Each row is a point. The last column is the point's height on a tilted bowl or saddle (a function of degree 2), plus a little noise. Along how many of its main directions does it bend up, bend down or stay straight?

Points (16 x 4):
[[ 19  -2 -36  20]
 [-60  20 -49  60]
 [-27  19  22  14]
 [  6   6 -40  21]
 [  0  12  16   4]
 [-16  12 -21  12]
 [ 16  40  -1  13]
 [-12 -13  11   8]
 [-10 -12   2   7]
 [-15 -21   6  11]
 [-17 -15  -7  10]
 [ 14   5  35  12]
 [-27  16 -32  24]
 [  3   3  10   3]
 [-29  -7   3  11]
 [-18  23 -30  21]]
Directions: 3 up, 0 down, 0 straight

Points:
[[  9 -26  25   1  34]
 [-21 -57   5  23   2]
 [  2   3   1  -1   7]
 [ 42 -15 -46  25 -55]
 [ 42 -14  59 -36  60]
 [-37 -35  43  21  19]
 [ 14  25 -34  12 -37]
 [ 21  15  14   9 -11]
 [ 36  -9 -22 -15  -9]
 [  6  43  -1 -30 -36]
 [  6  41 -13  -2 -37]
 [-24  18  11 -12  10]
 [-54 -10  -6 -25  45]
 [ -7  32 -42  37 -32]
 [-11 -11  -5 -50  37]
 [-12  23 -15 -39   8]
 [-43  29   9   5   9]
 [  5   0  60  -6  19]
 [ 40   2  17  -3   5]
 [ -8 -21  10  -6  27]
 [ -5  37 -22  17 -28]
 [ -9  50   7   3 -41]
 [-23 -11  11  26  12]
 [ 29  15  10  -9 -12]
 [-58  -1  17  50   5]
 [ 39  10  19 -15  -2]
 [ 14  16 -18   6 -21]]
Directions: 1 up, 2 down, 1 straight

Points, 26 rows:
[[ 25 -23  21   7  27]
 [ 12  -1  -9   2  13]
 [ 35 -18  40  -3  44]
 [ 18  27 -22   2   6]
 [-17  -8  20 -23  -1]
 [ 43 -25 -18   2  38]
 [ 46 -12  31  -5  40]
 [ 14 -24  -2 -57  58]
 [-35  44  17 -16 -10]
 [-31  -6 -31   2  -4]
 [-40  -7 -15 -10 -23]
 [-10 -32  -2 -42  12]
 [-33  25   0 -41  20]
 [-60 -15 -29 -26 -40]
 [  1 -20  -2  -7   9]
 [ -5  24 -11   2   1]
 [  7  13  17   6   1]
 [  8  51 -11 -27  21]
 [  6   3 -52  -9  44]
 [ 48  11  13  -1  11]
 [-15 -20   3  15 -10]
 [  7  23  17 -18  15]
 [-13  -1 -37 -26  33]
 [ -3 -31  -4  10   3]
 [ -7 -29 -34  29  16]
 [ 11  24   7 -54  60]]
Directions: 2 up, 1 down, 1 straight

Points:
[[  7  21  16 -10 -21 -10  18]
 [ 36   1 -15  34   6  15 -37]
 [ 27  -2   5  20 -17 -13  11]
 [ -3  38   5   0   2   1  14]
 [-13 -13   9   6 -22 -19  24]
 [ 15  -4  -9  -1  22 -29  30]
 [ -4 -13 -21  -6  22   4 -10]
 [  0  -7 -14  20  -2  -2   1]
 [ -2 -19  13   6 -28 -14  12]
 [-14   3  -4  11  -2  13   8]
 [ 19  19 -15 -17   1 -15  12]
 [  8   7   3  17 -29   5   6]
 [  4  13   0  15  -2 -15  18]
 [-23 -13  -9 -21   5  -9  20]
 [  5  22 -25  -4  17  -4 -14]
 [ -1  -2   4  11  -3   6  13]
 [  0 -11  -5 -16  12   1  19]
 [ 12  -3  27  -5  26 -28  60]
 [ -3  40   8  15  -1  12  -4]
 [ 10  13 -12  22   3   8 -14]
 [ 23  -5 -24  22   3   4 -19]
 [ -4  -6  -1  23  10  35 -23]
 [ 33  15 -12  -5 -12   2  -1]
 [-18  15 -12   8  11  -5  10]
 [  8   8  -5 -16  11  -2  24]
 [ 27 -11 -21  -3   2  -2  -2]
 [  3  -8  28 -27 -26  20 -14]
 [ 24  10 -19  17  26  21 -50]
 [-14 -18  -1  19 -22 -10  14]
 [ 28   0   5 -20  -9 -20  26]
 [ -5  11   4  15 -15  -9  20]
 [  3  15  14  25  -5  -3   8]
 [ -8  -2  -5   1  26 -19  34]
 [ -7  15  -2 -21  -1   4  22]
 [ 27   6 -45  23   8 -15 -50]
 [-20  11   4  38  -8 -30  27]
 [ 27  14 -11   7   5   6  -8]
 [-15  -5 -12  -2  -8 -16  18]
 [-30  29 -14  -8 -18  18 -11]
 [  0  18 -19  -4  18  16 -16]
 [-13 -16  10 -11 -13   1  14]
 [ 14  16  16 -60  -8  -9  23]
 [-28 -31 -41 -10  -4 -10 -55]
 [  5 -19  -3   9   0   1   8]]
Directions: 1 up, 3 down, 2 straight

Points:
[[ 23 -16 -14  -8   2  11  -9  14  -6]
 [-28  17   1 -16  27  -2  15   7   2]
 [-21  -4  -1 -27  -3  14   1 -19  -2]
 [ 14 -26   3   7  -5  19 -10   5   8]
 [-25   4   4 -17 -19 -43 -18   2 -15]
 [  0  -6   6   6 -18 -12  49  -9  34]
 [ 12  -7  31 -16  23  17  22 -19  16]
 [ 25  -2  -6 -27  -1  13  24  13 -16]
 [ 21 -11  -7  10  -4  28 -12  -4   1]
 [-13 -20  23   8  -8   6  -6  11  15]
 [ 10 -48  21 -19   4  10   4 -17  27]
 [ 15 -16 -19  15  27 -14  15  13  16]
 [ -2  18 -21  -2   7  18  20  16 -13]
 [ -2  14 -12  -2 -27  29 -13  16  -6]
 [ -3  -5   1  -7  -7 -16  12  -3   5]
 [ -6  11  -8 -27  -7  24 -17 -13 -15]
 [-37 -29  -4  23  -3  22  19 -27  42]
 [-18  24   2  -7 -32 -31  19  20  -1]
 [ 10   5 -26  -7 -14   8   5  -2  -3]
 [ 10 -10  31 -15  -2   4  -7 -26  15]
 [-27  -8  -3 -16 -28 -22   4  33   2]
 [ 15 -20  13   9  38  25  -7 -15   8]
 [-10  22  -9  -6   0  36 -19  -2  -3]
 [ 14  19 -14  13  22 -43 -12  -8   9]
 [-29  10  25  31 -13 -25  13  28   7]
 [ 10   6 -29  24 -17  22   2  -7  14]
 [  9  14 -13   9  26 -32  -6  13  22]
 [  7  -7  -7  46  18  22   3  -3  18]
 [ 21  -9   6  12 -13 -14  29   4  27]
 [-18 -23  15 -22   0 -17 -36  14   4]
 [-22  -5  10  22 -12   7  -7   4   8]
 [ 27  13  -4  -4  11  22  20  11 -18]
 [ -2 -18 -23   3   6 -23 -19   0   2]
 [ 10 -29 -15   9  15 -13  12  -7  10]
 [-14 -15 -16  13  13 -21  -1  -9   6]
 [-31   6 -15  22   3  -7  12   1   7]
 [ 12   0  36  -2   8  -2  -6 -16  23]
 [-19 -17 -14  21  -3  30  -7  -1  15]
 [ 18  39   0   4   0   6   5 -18   5]
 [ -6   1  43  -2  28 -26 -17 -11  41]
 [  5  -3  10   7  -6 -27 -11  -4   6]
 [  2 -60  10  34 -22 -21  -2  -7  60]
 [  1  -9 -33  -8 -25 -28  10 -16  10]
 [-13 -17  -5  -8   5 -27  -3 -45  -9]
 [  8 -18 -34 -22 -25  -1  -5  27  14]
 [-35 -14  17  10  -3  16  -5 -11  20]
 [  0   7  12  28 -18 -12  21  26  15]
 [  2 -20   6  31  17  12  -8 -10  20]
 [  3   5  23  18 -22   8   2 -18  20]
 [  6  -5  19  -3  10 -16   5  18  17]
 [ 17   3  -1 -14   1  -6  38   7   6]
 [ 36  12   5  -7   6  -7  16 -20   3]
 [ 29   1   3  -5  29   1 -12 -33 -13]
 [-36  -1 -20 -25  14  -2  10  24   1]
 [  0  -8  49   2  -2 -26 -20  15  40]
 [-10   3  -8 -15   3 -12  -4  -1  -7]
 [ -3   5  -3   9  -5  11   6  -4  -1]
 [  5   3  -9 -20  11   2  21  -5  -8]
 [  1  36 -41  13  -4  -5   5 -11  13]
 [  2  -2 -12  -4  12  -3 -12   3  -5]
 [  0   6  -7  -2  -3  13  10   6  -8]
 [  5 -18 -22  -6   6  11  20   5  -3]
 [-14  25  18  -2  12 -19 -17  26   6]
 [ -8  14 -20   1 -34 -19 -48   4 -16]
 [-23  40  -4 -27   1  -7   4  33 -18]
 [-10  -7  -4 -27 -49  -2  -4 -15   2]
 [-34 -23  10  -7 -33   7  -3   8   9]
 [ 20   2 -25 -32  -3  19  -6   2 -22]
 [-30 -20 -28 -10 -11  28  -2 -27  20]]
Directions: 5 up, 2 down, 1 straight

Points (76 x 9):
[[ 12  -3   0  24  -7  -3  23   8  -4]
 [ -1  37  -2  23  25 -18  27 -12  23]
 [-21 -40  15 -32   3   6 -11 -33  52]
 [ 14  12 -20  36   8   7  32 -20  11]
 [-19   7   9 -13   9 -25 -32 -15  38]
 [ 18  11  15  -3 -15  21   2  11   1]
 [ -5  10 -39  43 -25  17 -18 -22  30]
 [-17   9 -16   4 -12 -36  39 -13  24]
 [-13  -6  -7  10 -31  17 -18  -3  11]
 [ 24  -6 -16 -17  20 -24  -3 -21  10]
 [ 18 -20  17  -7  -7 -20  -7  23  25]
 [-21  18  26   5  26  43 -20  -6  45]
 [  9  -8 -16 -15 -20 -45  -3 -10  23]
 [  7  21 -23 -18  -9  18 -17 -39  25]
 [ -7  -1 -24   5  43 -14 -15  15  31]
 [-14   0  36 -19  12  -2  32   3  41]
 [ 52  17   7 -23  -4 -10  -7  -3  -4]
 [ 21   3  -6 -20  14  -3  18   7  -2]
 [ 35   1 -43  12   1 -16 -15  -7  12]
 [ 11 -11  24 -21   1  11 -13   1  23]
 [ -3  28  -9  23  -2  32  24  20   5]
 [ 13  -3  27 -10  -7   3 -17  58  58]
 [ 20  22 -14 -22 -12  38  22  39  21]
 [-30  11  15 -29  21   2  29 -16  41]
 [-21  -5  13  -4 -34 -23   7  -4  25]
 [ 14 -47 -14  -7   6  -5 -32 -10  40]
 [ 17  35  -1   8 -15 -19  20  -4   5]
 [-14 -17   8  -9  12   6 -16 -53  37]
 [ -3  -3   9  13 -12  24  13  20   2]
 [ 16  10  -1  -1   9  57  10   1  10]
 [ 19   4   5  25  23   7 -10 -29  12]
 [ 30   5 -33 -26 -15  -1  17 -20  11]
 [ 15 -17   9  -7   6  18  23   7   3]
 [ -5   7   9   8  24  -1  -1  -3   8]
 [ 15   8   8  18  -6 -33  -7 -28  16]
 [  4 -24   2   4  30  22  28  13  14]
 [ 24 -25 -16  25   8  -6  18   6   0]
 [  9  38  39  -3  24 -60   1 -23  55]
 [-26  14 -30 -33 -22   5  11  27  36]
 [ 14  19  -6  20 -10   2  -2  -2  -6]
 [  5   9  21  11  27  -2 -41  38  50]
 [-31   5  34  26  -4   2  15 -23  30]
 [-48  17  -6  44  -6  29  17   3  25]
 [ -4  11 -21 -43  -8   9  33 -24  30]
 [-32  10   8 -10  -4 -37  -5   1  36]
 [ 11  -3  26 -10  13 -16  12   9  16]
 [ 21  29  -4  -2  -1 -24  -3 -14   0]
 [-12 -26  -1 -29 -23 -44  14   7  49]
 [  7 -13  15  -4   4  -8 -16 -44  25]
 [-23   9 -11  32   9  14 -12  -9  13]
 [ -3 -29  17  23  -9 -20  17 -27  21]
 [ 16  28  43 -36  17  -2 -36 -13  51]
 [-16   1 -20  12  13  -8   0  -3   4]
 [ 14  26  10   5 -49  -6  -7 -50  42]
 [  6  30 -25 -14  -5  22  10  -6   4]
 [ 22 -37  -5  27  -9  -6   6 -49  31]
 [ -8 -16 -30  19  -6  -5 -24   9  15]
 [ -9   6   6 -17  20  29  -1  -6  17]
 [ 16   2   7 -16 -18   6  29  25  13]
 [-23   1  22 -28  24 -33  13 -16  48]
 [ -5   3 -16  -1  25 -17  24 -40  24]
 [-17  10   7  -2  22  -2 -20 -26  25]
 [ -8   7  12 -19 -19   2 -20  32  41]
 [  9  10   5 -22 -14   3 -43 -27  36]
 [  3  -7   1  -8   6 -16 -20  -2  12]
 [  9  11  -6 -47 -12 -33   5 -45  40]
 [-21 -12 -30  12   3 -25   4  23  20]
 [ -8 -31  -1  10   9 -28 -19  -4  30]
 [-26   8 -36  11  -2 -21 -53   8  60]
 [ 28  -3  -5  26  -8   6 -19  38  11]
 [ 14 -26 -11  -6  -5  36 -15 -38  29]
 [ 28   6  -8  28 -34 -13 -21 -21  23]
 [  8 -36  22  12  -3  -5 -23 -17  31]
 [  1 -35   0 -13  13  10 -30   6  40]
 [-17 -40  14  -7  -9  11   0  -4  24]
 [  5  -1  12   6  -2 -30  21  10  13]]
Directions: 7 up, 0 down, 1 straight
